Each row of a before or after table is a point. The points were changed in one or more steps. Then noise was added and the rows were shuffled. The steps act on columns, c1 being the first. Name the steps. A step turns or swaps two columns, mirrors them in a line or flattens them onto one, adds a multiple of one to another, or multiplies or shifts one. Angles are multiples of 10 degrees, from the lower column toward the higher: turns from -170 to 170, lines from 10 to 170 but not 90. Use the fewest steps. Two steps may share a column if one is a turn and the other turns, adds or multiplies; they go together, in the order done. Otherwise the lowest column goes first.
In the rows, zero is written as 128.

Before (12 x 2):
[[156 180]
 [219  79]
 [105 133]
 [160  91]
 [174  77]
 [127 182]
 [188  92]
 [121 161]
 [191  93]
 [ 97  84]
 [158  83]
 [ 79 103]]
After (12 x 2):
[[ 97  90]
 [ 80 150]
 [105  61]
 [104  61]
 [ 98  30]
 [159 142]
 [184 109]
 [ 90  90]
 [181 138]
 [ 96 173]
 [129 151]
 [ 87  72]]
Steps: turn c1 and c2 by -80 degrees

Before (10 x 8):
[[183  96  97 111 143 121 119  58]
 [106  82 104 192  99  32 138 140]
 [ 88  97  92  52 163 116 161 159]
 [122 133  75 154 103 144 141 129]
 [ 61  95 128  95 130 104 152  96]
 [152  94  87 129 176  83 169  85]
 [136 189  43 148  89  50  97  93]
 [ 68 194  94 143 187  69 137  75]
 [169 167 122  92 162 106 174 132]
 [ 39 106 104 169 144 169  77 156]]
After (10 x 8):
[[ 61  91 128  59 128 116 150  97]
 [134 187  43 117  91  44 101  95]
 [169 167 125  60 164 123 169 132]
 [187  92 100  99 139 129 116  59]
 [154  93  85 107 177  83 170  91]
 [ 68 189  95 117 185  71 138  72]
 [108  85 103 172  98  15 139 143]
 [ 88  96  94   3 162 143 162 158]
 [ 40 109 101 215 145 154  80 157]
 [122 132  75 177 104 135 142 131]]
Steps: turn c4 and c6 by -20 degrees; multiply c4 by 1.6

Before (9 x 12):
[[187 135  72 153 136 141  66 205 126  63 104  75]
 [132 139 166  74  60 101 179 153 107 135 146 111]
 [135 140  79  56  95 123 171 122 111  93 125 184]
 [106  73 169 136 144 138 109 126 146  89 105 169]
 [ 89 148  99 129 104 133 143 167 175 156 113 146]
 [147 124  99 121  85 150 129 134  87 157  78  96]
 [115 153  85 194 112 113 179 176 134  64 173  63]
 [182 118 131 153 182  58 126 101 168 103 152  71]
 [249 225 134 127  76  97 119 140 128 112  58 152]]
After (9 x 12):
[[148 117 124 128 130 155  87 135  84 151  79 129]
 [187 151 122 150  67 142 132 203 122  70 107 136]
 [104 131 135 137 106 137 147 129 144 109 106 129]
 [133 136  75  53 173 125  93 121 109  93 126 179]
 [187 136 154 151 132  56 185 100 168 110 152 102]
 [114 151 135 201 177 116 104 180 131  64 166 123]
 [250 143 119 126 124  95  75 139 134  83  62 138]
 [ 85 124  99 127 141 128 107 163 171 148 115 155]
 [140 127 153  70 181  99  62 149 110 132 145  94]]
Steps: flatten c2 and c10 onto the line at 110 degrees; flatten c3 and c12 onto the line at 140 degrees; swap c5 and c7

Before (11 x 20):
[[122 143 133 126 142 107 101 136 129 131 132 152 101 109 137 115 122 145
  143 121]
 [133 122 137 121 133 120 111 137 142 136 125 129 149 105 128 123 112 111
  148 112]
 [148 104 106 139 119 130 133  90 136 112 138 140 140 129 151 142 124 178
  122 127]
 [146 109 139 144 125 126 117 134 123 128 123 115 151 164  82 121 119 114
  138 118]
 [126 111 124 146 128 112  98 125 138  72 142 137 154 147 138 134 140 137
  127 134]
 [123 171 144 132 132 130 102 142 140 136 136 138 133 148 154 120 114 131
  142 133]
 [145 102 136 138 163 106 101 128 119 131 143 118 137 148 145 142 120 133
  132 164]
 [157 108 125 134 171 102 122 132 127  62 142 147 136 163 153 115 127 117
  133 145]
 [138 101 144  85 119 112 110 137 134 129 147 147 153 161 140 147 129 116
  147 111]
 [129 157 104 141 126 123 103 138 132  95 143 148 134 104 138 249 133 117
  142 183]
 [123 102 116 134 124 121 130 114 132 135 137 129 151 160 121 112 134 113
  147 135]]
After (11 x 20):
[[149 105 109 133 120 130 133 140 134 113 137 142 130 129 139  91 124 176
  132 107]
 [138 101 144  81 120 112 112 144 134 128 147 145 149 162 133 136 129 116
  153 203]
 [127 112 123 144 126 112  97 133 138  73 141 137 138 147 130 126 140 137
  141  94]
 [157 107 124 147 172 100 122 114 128  63 143 148 134 162 140 131 127 117
  136 124]
 [122 103 116 140 123 119 128 112 131 135 134 128 147 160 126 114 135 115
  151 120]
 [120 142 134 119 142 107 101 116 130 134 134 152 124 111 132 136 123 144
  123 128]
 [145 103 137 168 166 107 101 142 117 130 144 115 135 146 133 129 119 134
  134 122]
 [120 173 145 134 132 128 102 120 141 134 135 138 136 149 137 142 114 132
  140 123]
 [130 159 105 190 124 125 104 248 133  96 142 147 137 104 133 138 132 117
  137 123]
 [132 123 137 109 133 121 111 124 142 138 123 129 146 106 128 136 114 110
  151 134]
 [145 107 140 129 125 127 116 119 123 129 122 113 144 165 111 133 120 115
  144  95]]
Steps: multiply c4 by 2; turn c4 and c20 by -70 degrees; swap c8 and c16; flatten c13 and c19 onto the line at 50 degrees; multiply c15 by 0.4
